Every row gives one point. Each copy is the shape, with its points in the same order, turned, moved and blurred by noise. Some copies are also mirrored. Which?
(in the rows, 128 means zero)

Shape (6 x 3):
[[108 114 140]
 [152 118 108]
 [ 94 164 134]
 [191 151 124]
 [155 133 101]
 [145  92 171]]
Copy 1 (6 x 3):
[[ 95 143 122]
 [130 100 135]
 [133 167  93]
 [165 113 172]
 [140  96 130]
 [ 96 146 171]]
Copy 1 is: only turned
Copy 2 (6 x 3):
[[112 123 118]
 [133  75 130]
 [140 151 153]
 [183  70 123]
 [144  78 141]
 [124 104  70]]
Copy 2 is: mirrored
Copy 3 (6 x 3):
[[121 127 149]
 [114 118  96]
 [105 178 146]
 [143 147  62]
 [108 130  87]
 [169 107 134]]
Copy 3 is: only turned

Shape (10 x 4):
[[119 154  95 128]
 [135 168  88 105]
 [170 139 169 111]
 [164 116 132 118]
 [106 105 156 148]
 [126 160 140 175]
 [110 127 154 165]
 [118 127 183  90]
 [103 124 110 132]
 [120  76 130 176]]
Copy 1 (10 x 4):
[[114 132  89  94]
 [122 109  89  61]
 [157  64 144 115]
 [115  75 125 116]
 [128 135 141 148]
 [163 128  93 136]
 [150 140 132 150]
 [145 111 183 109]
 [107 144 112 115]
 [ 95 128 126 185]]
Copy 1 is: only turned
Copy 2 (10 x 4):
[[160 145 122 142]
 [175 124 134 150]
 [128 100 177  91]
 [154 114 145  81]
 [103 146 114  84]
 [126 183 158 118]
 [108 163 132  99]
 [ 90  86 135 104]
 [142 149  98 115]
 [132 173 101  53]]
Copy 2 is: mirrored
Copy 3 (10 x 4):
[[159  80 112 132]
 [187  80 123 119]
 [138 113 191 132]
 [146 138 157 134]
 [ 85 116 132 121]
 [113  75 138 172]
 [ 92  96 133 145]
 [109 105 179  83]
 [124 100 102 115]
 [ 89 144 102 150]]
Copy 3 is: mirrored
Copy 4 (10 x 4):
[[ 99 131 104 137]
 [ 93 132  76 125]
 [184 142  89 102]
 [163 108  94 122]
 [158 122 161 124]
 [142 164 131 163]
 [152 141 155 142]
 [163 142 131  65]
 [115 115 136 130]
 [160  89 163 160]]
Copy 4 is: only turned

Shape (12 x 6):
[[126 157  90 143 101 148]
 [134 113 152 103 159 136]
 [104  97 156 164 119  79]
 [ 99  98 113 109 143  97]
 [105 103 156 126  94 144]
 [156 149 163 117 164 155]
 [168 106 153 179  77  83]
 [ 95 144 113 165 123 153]
 [157 123 111 114 161  98]
 [109 176  97 158  87 146]
 [154 128  87 134 120 146]
 [118 145 124 109 149  90]]
Copy 1 (12 x 6):
[[140 130  68 145 120  84]
 [144 128 129 133 120 166]
 [151  84 171 116 113  96]
 [122  80 127 117 144 134]
 [127 110 124 106  71 120]
 [168 173 122 146 116 155]
 [141 108 176 172  86  62]
 [167 115  78 110 113  94]
 [144 112 130 167 155 141]
 [138 134  62 125 113  61]
 [144 112  76 180 118 114]
 [132 120 131 127 163 122]]
Copy 1 is: mirrored
Copy 2 (12 x 6):
[[122 164  87 157 140 117]
 [135 102 149 111 137 148]
 [103  88 139 165  69 115]
 [112  92 106 107 115 110]
 [139 138 134 137  76 143]
 [130 117 167 134 171 152]
 [146 125 156 199  82  62]
 [105 142  86 165 122 146]
 [133  86 129 130 163  97]
 [ 99 193  90 169 136 118]
 [152 134  96 142 153 103]
 [ 88 105 132 121 138 104]]
Copy 2 is: only turned
Copy 3 (12 x 6):
[[113 115 100 130 118 182]
 [135 136 121 134 134  95]
 [ 57 111 150  77 122 106]
 [108 122 102  68 150 104]
 [ 99  92 111 127  94 106]
 [142 159 138 167 132 116]
 [ 90  83 206  87  93 141]
 [ 80 114  94 138 136 157]
 [144 142 143  99 155 143]
 [ 80 119  96 132 105 198]
 [136 109 117 121 142 166]
 [121 169 119  90 145 137]]
Copy 3 is: mirrored

Shape (10 x 6):
[[187 143 152  94 132 121]
 [116 122 137 188 144  95]
 [111  94 133 154 149 146]
 [135  89 132 135 168 137]
 [185 155 169  92 112 128]
 [108 127 103 137 168 121]
 [205 121 127  90 112 111]
 [ 86  82 141 149 141 133]
 [165 158 104 165  90 136]
 [102 111 114 116 147  95]]
Copy 1 (10 x 6):
[[132 161 112  79 170 108]
 [180 147 154 161 105 121]
 [135  93 164 137 111 111]
 [119 113 146 115 106 134]
 [138 157 112  83 180  81]
 [121 127 137 166 115 145]
 [155 138  82  76 166 120]
 [129  92 146 154  80  98]
 [194 118 132 145 194 127]
 [127 125 103 159  98 116]]
Copy 1 is: mirrored
Copy 2 (10 x 6):
[[186 126 177 119 107  95]
 [ 92  82 112 120 131  90]
 [101 105 129  99 129 144]
 [117 114 155  91 148 134]
 [192 123 172 127  80  99]
 [104 139 130 119 156 106]
 [217 107 165 115 131 114]
 [ 90 103 127 123 134 158]
 [172 119  77 110 101  94]
 [117 121 141 151 163 125]]
Copy 2 is: mirrored
Copy 3 (10 x 6):
[[185 119 104 126 116 144]
 [114 122 204 125 132 127]
 [ 90 154 152 122 132 134]
 [112 160 139 113 152 149]
 [192 116  99 130  91 142]
 [121 150 154 126 164  98]
 [169  88  88 130 136 156]
 [ 76 151 154  97 129 125]
 [132  87 140 190 116 119]
 [120 124 147  90 155 100]]
Copy 3 is: only turned

Shape (13 x 8):
[[147 161 141 150 102 120 157 116]
 [161 125 149 126 129 139 124 100]
 [ 97 121 155 142  94 120 138 159]
 [153  92 145 180 145 125 157 110]
 [158  88 143 126 155 119 160 136]
 [155 136 121 128  96 206 113 143]
 [149  88 150 125 115 182 144 154]
 [154 115 155 138 134 167 155 138]
 [143 112 125 121 100 121  51 158]
 [ 45 104 152 125 145 115 108 139]
 [114 100 141 144 134 118 147 153]
 [ 61  87  81 135  99 119 114 125]
 [137 173 114 167 105 120 149 165]]
Copy 1 (13 x 8):
[[102 140 147 130 141 172 122 157]
 [128 123 108 141 136 145 103 135]
 [124  91 182  94 123 147 101 164]
 [144 100 143 186 127 148 120 171]
 [154 118 120 148 116 118 115 186]
 [ 87 125 145 133 172 103  59 126]
 [131  97 137 133 159 102  64 174]
 [142 125 140 144 157 124  83 171]
 [ 91 100 140 107  72 114  69 104]
 [181  75 185  82 109 124 129 115]
 [144  99 169 123 113 126 114 173]
 [105  54 180 100 115  97 158 121]
 [ 87 154 197 127 123 151 114 166]]
Copy 1 is: only turned
Copy 2 (13 x 8):
[[136 123 106  99 134  83 146  98]
 [151 131 117 122 119 122 105 114]
 [123 130 126 104 102 123 193 130]
 [119  90 129 156 108 120 129  81]
 [136  97 156 156 111 110 123 130]
 [195 121  87 118 158 154 156 134]
 [188 104 128 146 117 143 161 136]
 [171 117 128 153 125 116 149 113]
 [119 133  76 104 113 170 137 183]
 [ 91 170 170 114  96 174 178 132]
 [116 111 145 135 108 127 167 127]
 [ 92 105 154  70 132 186 171 133]
 [113 119  86 115 161  83 181 123]]
Copy 2 is: only turned
Copy 3 (13 x 8):
[[102 155 130 173 159 111 128 134]
 [115 115 146 146 139 132 149  97]
 [125 155 105 126 126  73 109 127]
 [ 93 172 144 162 114 127 133  70]
 [140 166 126 143 120 132 148  69]
 [ 86  79  73 121 156 121 133  95]
 [105 125  94 132 135 101 139  56]
 [ 97 141 112 128 146 114 154  74]
 [140  76  94 125  77 126 115 126]
 [144 155 154  70  97 100  75 114]
 [128 169 116 133 115 110 111  96]
 [134 128 122 116 121 118  22  98]
 [ 96 170  80 150 139 124 116 160]]
Copy 3 is: mirrored
Copy 4 (13 x 8):
[[157 163 157 150 140 108 153 111]
 [116 151 148 141 130 139 149 149]
 [130 172 136 139 110 115  95  81]
 [ 92 141 170 190 152 115 131 123]
 [108 135 159 164 156 127  94 151]
 [133 126 120 138  65  94 147 154]
 [104 149 132 157  91  98  98 161]
 [117 150 127 172 123 103 121 153]
 [128 114 147 126  66 183 119 107]
 [ 80 151  99 105 137 140  85  65]
 [114 141 143 154 136 120  86 103]
 [ 86 110 160  81 114 103  97  66]
 [185 128 144 161 124  99 132  85]]
Copy 4 is: only turned

Shape (12 x 8):
[[164 157 131 114 150 119 120 131]
 [161 147 131 117 127 163 118 120]
 [ 61 112 147 164 125 114 116 127]
 [156 108 147 135 187 114 124 138]
 [164 160 139 120 152 170  98 167]
 [ 42 155 143 113 124 168 111 123]
 [151  65 147 109 111 128  97 152]
 [155 139  61 195 126 105 102 168]
 [117 104  88 194 137 133 106 124]
 [112 159 143 160 126 121 167 136]
 [162 124 125 104 117 116 172 138]
 [151 151 149 127 113 117 124 139]]
Copy 1 (12 x 8):
[[128 123 119 107  84 135 118 129]
 [167 131 109 126  96 149 134 124]
 [100 139 172 163 167 151 121  90]
 [133 103 157  98  93 130  89  86]
 [150 130  74 101 100 153 115  92]
 [106 150 123 199 130 192 150  85]
 [171 183 150 127 113 113  80  89]
 [115 141 124  58 162  88 168 105]
 [139 132 170 100 164 126 165  84]
 [111  91 125 156 145 122 127 126]
 [145 122 128 150  88  82 115 132]
 [133 135 114 128 119 129 104 140]]
Copy 1 is: only turned
Copy 2 (12 x 8):
[[127 176 129 163 139 137  96 140]
 [121 154 109 171 115 147 124 151]
 [160  81 117  91 139 141 113 109]
 [128 164 120 112 168 120  96 168]
 [162 178 124 173 128 169 115 176]
 [148  84 166 131 114 196 145 110]
 [155 146  87 135 171 108 173 155]
 [180 188  44 124 117 145  77  98]
 [143 135  56  92 126 156 103 111]
 [150 131 138 119  87 116  91 117]
 [123 185 131 145 117  91 134 123]
 [152 147 119 170 124 110 104 136]]
Copy 2 is: only turned
